Each row is a point. Any point is a mix of the corners, with weights that add up to 1. It lies inside the corners' shape when no weight is negative. Say inside or outside, and name the corners with a negative weight.

Corners:
(1): [-86   5]
(2): [ 42 -41]
(3): [-24  16]
Points:
[ 34 -37] -> inside
[-45   4] -> inside
[14  0] -> outside (1)
[-12  11] -> outside (1)
[-23  13] -> inside

Corners:
(1): [-36 -22  28 -12 -24  -5]
(2): [ 61 -17  -6  26 -41  -3]
(3): [-22  63  41  -6 -44  43]
(4): [-41  42  69  32   7  40]
(5): [ 76 -60 -89  20   5  12]
(6): [-46  28   0  12  13 -18]
(7): [-23  30  54 -22  13   3]
Points:
[ 65 -43 -47   3 -11  14] -> outside (4, 6)
[ 13  25  -8  31 -12  36] -> outside (1, 7)
[-10 -19   7   4  -5  -5] -> outside (3)
[ 10  13  20  13 -28  15] -> inside

Corners:
(1): [ 29  -7 -11  45 -13 -36  -3  30 -56  -3  -4]
(2): [ 85 -54 -86 -27  54  71  14  34  61  82   4]
(3): [ 15  29 -28  71  19 -20  26 -37  46 -50 -10]
(4): [-57  19  12  18 -47  63 -43 -32  -8  -2  -3]
(5): [-77  44  36 -42   2  34 -57  18 -26 -32   0]
(6): [ 16  60  10  -5 -45 -34  45  11  49 -18   4]
(7): [-41   4  92  -9 -12  32 -29  -3 -20 -49 -41]
(8): [  9 -48 -85 -65  18  42  12   9  27  69 -36]
(9): [-15  19  -8 -20 -51  44 -45  21  -2 -84 -17]
(10): [-34 -32 -36 -39  44  46 -20  76  37  64 -67]
(11): [ 11  71  34  15 -66  20 -55 -28 -45 -64 -31]
(12): [ 20  45  26  64   9   6  50  33 -62 -58 -38]
Points:
[  4   2  -5   6  -6  27   0  13  -4 -26  -8] -> outside (10, 11)
[ -6  14   1 -11  -1  23 -13  22  -1 -15 -22] -> outside (4)
[  1  -2  -8 -24   1  32   5  38   6  14 -13] -> outside (3, 11)
[  1  24  11 -15 -14  29 -25  32 -15 -32 -17] -> outside (3, 4, 8)
[ -1  10  -2  22 -19   4  -9   8 -18  -9  -9] -> inside
[  5  -1 -19   3  13  22  10  24  13   4 -20] -> outside (11)
[  6  10  -6   5  -5  10  -1  19  -7 -22 -20] -> outside (4)
[ 15  19  17   6  -2  -1  14  -1   0 -14 -10] -> outside (4, 9, 10)
[ 24 -10 -28  -7   2  30   3  16  20  15 -23] -> outside (5)

Corners:
(1): [-16 -23  59  -4  -3   1  19 -11 -21  16   6  -2  58  62  33 -19  59 105]
(2): [ 60  -2  39  26  26 -15  30 -50  -1  21  35   2  19  48  -1 -61  10  75]
(3): [  6 -26 -57 -55  23 -27  31  24  41  10  21  19 -16 -25 -29 -18  25 -75]
(4): [ -2  -1  12 -35  41 -48  20 -38  45 -40   9  48 -15  -1   2  51  -1 -64]
(5): [  0 -22 -25   4  26 -15 -45  -1  15  -2  18  -8  -4  32  26  -9  46  17]
(6): [ -4   3   6  22  18  13  25 -12  24 -17  20 -13  42  21  44  10  10  61]
(7): [  7  -9  22 -10 -41 -12   2 -10  -9 -49  -7 -18 -16  -1  13 -11 -12  35]
(8): [  9  58  62   8 -22  13  -4  -7  -5  11   7  13  15  24 -11 -40  -1 121]
(9): [-10 -30  -7 -23  28 -16  29   4  16  -9 -41  31 -51  12  -4  13  16   5]
(10): [-48 -16   3  -7   5  -6 -14 -20  15  35   6  12 -16  -2  19 -13   5 -51]
(11): [ 29  33  39   4 -29  23   4 -20 -36 -10 -13  -5  25  45  35   4  67  93]
(12): [  3  -3  19   0 -20 -22  33 -42  42  -5  17 -13  33  72  56  -9  32  70]
(13): [ 19  26  16 -36  35 -36 -10  16   9  14 -27  13 -22   4 -19  48 -31 -54]
(14): [-14  34  13  66 -46   2  -2  14 -41  28  26 -29 -16  54 -12 -28  39  85]
(15): [  7 -20 -35 -32 -20 -35   8  26  20   5  16  50   6  12  21  15 -41 -78]
(16): [-15 -19 -63 -78   3  -6  31  -4   0  -7  16  17 -15  27  -9  35   2 -19]
(17): [ 20 -36  35 -48  50   0  -1  13  19  -7  31  21 -65  30  25  10   6 -64]
(18): [  4  -6 -15 -63  20 -54  22   4   3  -4  14  33 -56 -59   2  18 -12 -45]
(19): [-18  14  13 -55  62 -41  23  -5 -30 -38 -20  26 -47  32  22  14 -11 -67]
Points:
[ -3 -13 -11 -48  42 -22  16  -9  23  -1  11  20 -21  10   0  11   8 -21] -> outside (7, 11, 14, 15)
[  3   5  11 -17  11 -18  16  -4   1  -4   3  10  -9  18   7   3   3   3] -> outside (5)
[ -1  12   8 -17  -5 -22  22 -10   2  -3   5  12  11  18  12   0   0  15] -> outside (5, 9, 17)
[-14  -2  15  -8   1  -4  -9   4  -4  -8  25  10  -7   6  19  -9  23   0] -> outside (2, 9, 12, 13, 16)
[  2   3   1 -22  15 -18  13 -10  11 -11   5  13 -20  10   4   7   9  -4] -> outside (1, 15)
[ 11   3   3 -11  19 -28  -2   0   2 -13   3  15  -7   5   5   5  14  11] -> outside (10, 12, 16, 17)
[  2   1  11 -10  -9  -9   5  -6  -3  -8   3   5  -5  19  15  -3  10  16] -> inside
[-21 -26 -19 -37  19 -30   8  10  10  -5   1   5 -43  -5   9  13   5 -45] -> outside (2, 4, 8, 11, 15)

Corners:
(1): [-28  22  -1  72 -50  16 -98 -30 -41   5  35  -7  17  15  10   4  26  23
  -1  36]
(2): [121   4 -47 -76 -42 -19 -59  62  -6  36   8  38  23   9 -52  24 -46 -15
  61  31]
(3): [ 28 -91  35 -49 -49  49 -10 -43  25  -9  43  42   0 -10 -26  27 -12 -13
   8 -19]
(4): [ 16 -11 -83 -13 -15 -18  -7 -39  13  54 -29 -13   7   8 -28  10   3  30
  52  26]
(5): [-37 -41  13  54 -18  25  73  -4  10  57  -8 -14  -1  42   9 -31  46 -19
 -52 -39]
(6): [-56  33  -5 -52 -50  -4  16  33 -27  56  16  18  57 -23 -22  34   3   5
  -4  11]
(7): [ 23  73 -50  63 -51  30  -8 -29 -60   2  94   3   8 -24  -5  -8   2  45
   4  15]
(8): [ -2  20 -25 -60   5 -19  12   4   4  54   7  -2  47 -58   0 -22  18   0
 -50 -19]
(9): [ 61 -20  10 -17 -19  23 -50  11 -34 -33  19   4  74  -4 -15  17 -23 -12
  38 -24]
(10): [-11  -8  47 -11 -77  42 -18 -11 -46 -62  16  11  36  -2  -3  -2 -14  58
  15 -12]
(11): [ 14 -38  -1  -4   3 -24 -74  38  22 -68 -26   3 -22 -21 -42  65 -10  28
   3   6]
(12): [-75  12  16 -13  27 -37  35  -6  39  37  28   5  -5   3  -9 -20 -11   7
 -49 -35]
(13): [-78 -13  -4  55 -21 -22 -12  -1  12   0  28  14 -29  32  50  -4  57  24
  -6 -20]
(14): [ 13 -11 -56  14 -57  34 -22  -4 -41  74  56 -29   6  18 -33  14  69  56
   4 -12]
(15): [ -6 -18 -11   5 -22  17 -47 -22  -3   6   3 -10   2 -22  22   3 -21  17
  17 -56]
(16): [ 57  36 -47  16 -35  47 -63 -12   5   3  14 -56  48  15 -28   3  27 -28
  55  34]
(17): [-39   5  54 -45  -9 -74  42  23  38  17 -13 -25  18 -41  -3  20 -28 -12
  32   5]
(18): [ -6 -29  33 -22 -61 -49  47  44  -8 -72   6  51  19 -35 -72  47 -12 -32
  -9 -32]
(19): [ 19   1  39 -42 -23  28 -16  -2 -42   2  -8  25  22 -23 -15  13  -7  11
  30 -22]
(20): [-26 -66  -3 -31 -27   2  21 -10  20 -13  23 -21 -44 -10 -21   0 -10 -33
   9   3]
(21): [-29  23   0  22   2 -37  12  17  13 -43 -42 -30  -6  48  23  19   2 -22
 -18 -10]
Points:
[-25   5  -8 -45 -23 -34  18  11  -9  35  -7   8  25  -5 -16  10   5   9
  12   2] -> outside (3, 5, 7, 11, 15, 16)
[ 18 -22 -17 -18 -53  24   9  -3 -10  28  33  16   5   9 -33   4   7   8
  19 -11] -> outside (1, 8, 9, 11, 17, 21)
[-10 -16  -3  44 -30  14   7 -29  -5  -2   9 -30  -1  24   8   2  26 -12
  17 -16] -> outside (2, 6, 8, 10, 11, 12)
[  9   3   0  -6 -38  17 -19  -2 -20  -7  12   7  26   2 -14   8   6  17
  11  -3] -> outside (15, 17, 20)
[  6  11 -10  -9 -27  -6 -24   7 -13  -2  14  -1  18 -11 -17  16  -4  11
  18   0] -> outside (3, 5)
[-19  -2  -1   0 -21  -9   2   1   1   4  22   6   6  -5 -13   6   4   8
  -8 -15] -> inside
[-10  -7  13 -11 -40  16  14   2 -20  -4  20  -4  31 -13  -4   7   9  -1
   3 -22] -> outside (1, 2, 4, 11, 12)

Corners:
(1): [ 23 -46  14 -13   3 -32 -67  69  11  23 -12   7  30  41   4 -35 -15  26
 -24 -20]
(2): [ 25 -44 -14 -19  -6 -71  43  10 -42 -33  14  10 -38 -36  38 -47 -12  15
   5 -53]
(3): [  8 -16 -21  18  -2  34   3 -14  16 -26 -53  40  42   9  -2  31  -3  18
   3 -65]
(4): [ 63   0  29 -47  33 -79 -33 -17 -38  -7  21  12 -74  41 -10 -67  46 -19
  -4 -41]
(5): [-24 -15  38   7 -21  35 -18  35 -30 -11  21  -2  54 -43  -9  20  32 -13
  23  22]
(6): [ -24   -2   -4  -42   -2  -70  -19   40  -14  -55   40  -47  -42   -6
   -2 -110  -51  -23   63   46]
(7): [ 35 -59  25 -31  50 -44 -57  18 -31  22   2  -6 -26 -41 -45  24  -5  -4
  58  75]
(8): [ 73  21  -3  -1 -40  58 -67  49 -42  -1   2  32 -30  24 -40  48  -7  15
 -74  33]
(9): [ 27 -70  32 -20   9  44  -3  12 -22  43   5  17 -19   8  -9 -56 -10 -46
  48  23]
(10): [-44  42 -24  35 -36  25  23 -10  56 -15   8  -3  35 -19   0 -67  41  28
  78 -24]
(11): [ 47  40 -32  46 -44  23  30 -66  34 -20  38 -15  37  50 -26  50  -6  -8
  -7 -36]
(12): [ 55 -41 -26 -68  20 -10 -36  17  42  27  10 -40 -63  66  40 -58   7 -21
  -2  27]
(13): [ 11 -11  43  26  18  44 -11 -36  15 -37  36  13 -49 -44 -54 -58 -25  -2
 -15 -36]
(14): [ 54 -10   7  28  14  17  43  15  44  29 -39   9  42 -11  22   1  20  -9
   4  17]
(15): [ 26  31  47 -69  -2 -69  12 -29  68 -15 -36  23  22 -31  42 -88  44  44
 -12 -26]
(16): [-10  43 -21  42  -9 -45   9  26   1 -73  52  35  22  -4  34 -79  47  48
 -38  19]
(17): [-14  33  56 -56  14  -2  18  39  23  60 -24  15  16 -48 -13  -9  -5  -1
 -74 -33]
(18): [-22   2 -11  25  -4   1 -29 -15   5 -17 -21 -48  41  38  41 -16  -9  29
  10  27]
(19): [-38 -22  72   6 -51  18 -33  56  24  21  26  24 -47   3 -36  35 -36 -21
 -38  37]
(20): [ 73 -41 -11  -6  -5 -13   9 -48 -35  25 -36 -13  38 -21 -38  -1  29 -18
 -24 -15]
(21): [ 31 -17  -3  25 -38 -62 -66 -27 -36  18  24  -6  -1 -16  18   9 -14 -50
 -45  36]
Points:
[ -4   6   3 -24  17 -50   6   2  13 -42  12   1  -2  -7  20 -72  12  33
  17 -46] -> outside (8, 9, 14, 19, 20, 21)
[  5  -3  12   7 -15 -10  -9   4  -2  -5   0   6  10 -13   5 -36   7   0
  -9  -8] -> outside (7, 11, 12)
[  8  -2   7  11 -17  18   3  19   8   8  12   5  12 -12 -10 -25   0  -5
 -11  -2] -> outside (3, 4, 7, 15, 18)
[ 20   1  12 -13  -7 -20 -13   3   8  -2   1   6   2  -9   3 -29   9   4
  -9   4] -> inside

Corners:
(1): [ 10 -30 -15  22  -3 -17  -6 -13 -35   5  52  -7  -6 -28  -7  14   7 -57
  36  17]
(2): [ -5  -8 -17  36  -6  10  25  -3 -10 -10  33 -18 -42  49   1 -30 -17   7
 -17   9]
(3): [-17  18  11   3 -10  44  24 -16  38  11  -5  -4 -11  40  37  -6   3  -9
 -37  -4]
(4): [  5 -31 -29  21  28   2  14 -19 -20 -41   6  27  -9  -5  -4 -21 -10  13
  24   5]
(5): [-11   1  -7 -20 -15  12 -25 -17 -25  19  16   2   4  54 -19  -9  16   2
 -35  36]
(6): [ -9 -28 -15   2   2 -18  54 -43 -16  -6 -25 -21  33 -23  -3 -26  -6  19
 -17 -17]
(7): [ 23 -35 -11  -1   4  25 -69 -12 -34  21   2 -17   8   1 -21   7  -6 -17
 -15 -10]
(8): [-24  25  21  27  10  -9  34  -7  63   8  -3  12 -14  34 -20 -29   0 -24
 -17 -12]
(9): [ -2   7 -18  28  -9   0  26  -1 -18  21  12   8  -3  22  15 -20  12   7
 -37  -3]
(10): [  3 -20 -25 -13 105 -12  26  11 -24 -20 -22   0  -7 -25   5  -4  -1   8
  30  18]
(11): [ 53 121  38 -12 -28 -36  40 -33   2  -9 -26 -10  24 -27 -14  -5   4  15
   7 -10]
(12): [ 41   2   5  22  41  18  11 -19 -41  -9 -10   5  -4  -7  10 -11  -4 -68
 -19 -13]
(13): [ -2 -17  32 -23  -9 -17  -3 -19  -8  13  18  -1 -13   6  -9  11  13  17
 -15 -19]
(14): [ 11 -16   0 -11  -7 -16 -18  -3 -18 -65  33   2 -12 -24   6   7 -11  15
  17   8]
(15): [-19  -3  90 -15  -3  21  12  26  -3  24  34 -10   3 -18  -5  -1  52 -47
 -10   3]
(16): [-12   3 -11  15  -4   7  -3 -17 -31   5  25 -14 -25 -14 -20  24  -2 -14
 -13 -11]
(17): [ -2  26 -18 -31  -7  -5 -25  -3 -31  17  33  -9 -30  12 -13 -21 -19  13
 -15  -6]
(18): [  7 -17 -22  -4  51 -21  22   7 -38  13  58 -11  18 -29  -1  11  20 -19
  17 -19]
(19): [ 12  13   4  18  12   8  34  25 -12  -4  22 -20  -8 -20 -17  18  -6 -84
  44 -20]
(20): [  3  27  -4  -3   9  20 -19  12  36  -2   9  -1 -30  26   4  -6  48 -19
 -15  -1]
(21): [  0 -37  -4   0  -2  31  24   9 107  -6 -15  -8 -30  -9 -10   9  -5  24
  -3   9]
Points:
[  1   2   8   3  -8   5   3   1   5   0  25  -4 -13   1  -6   2   8 -12
  -1   0] -> outside (6, 10, 12)
[  5  11  11  -7  10  -5  -2   2  -7  -5  24  -2  -7   1  -4  -2  11 -15
  11   4] -> outside (6, 9, 12, 16, 21)
[  9 -13 -12  -3  12   0   3 -13 -12  -5  10  -6  -3 -14  -3   5   3 -12
   7   1] -> outside (2, 8, 9, 15)
[  5  -2   0   5   8   3  12  -8 -10  -2  11  -5  -6  -2  -3  -3  -2 -13
  -4  -5] -> outside (20)
[-16 -19  -7  -7  13  22   5   1  30  -2   8  -6 -16  14  -2  -8   5  17
 -18   8] -> outside (1, 9, 11, 12, 13, 19)
[  3  21  12  18  -1   9  32  -6  16  -2  -1  -4 -10   7  -2 -10   9 -24
  -3   5] -> outside (7, 13, 14, 17, 18)
[  2  21   4   6   7  -2  19  -5 -15   1  15  -9  -6   5   0 -10   9 -22
  -8  -3] -> outside (4, 7, 13, 21)
[ -1   7   8   8   1   3  17 -13  -8  -2  -3  -1  -3  15   0 -14   9  -2
 -20  -4] -> outside (1, 17, 18, 21)
[  2  -3  -5   5   7   2   9 -10  -7  -3  10  -2  -6  -1  -2  -8   5  -1
 -10   2] -> outside (13, 19)
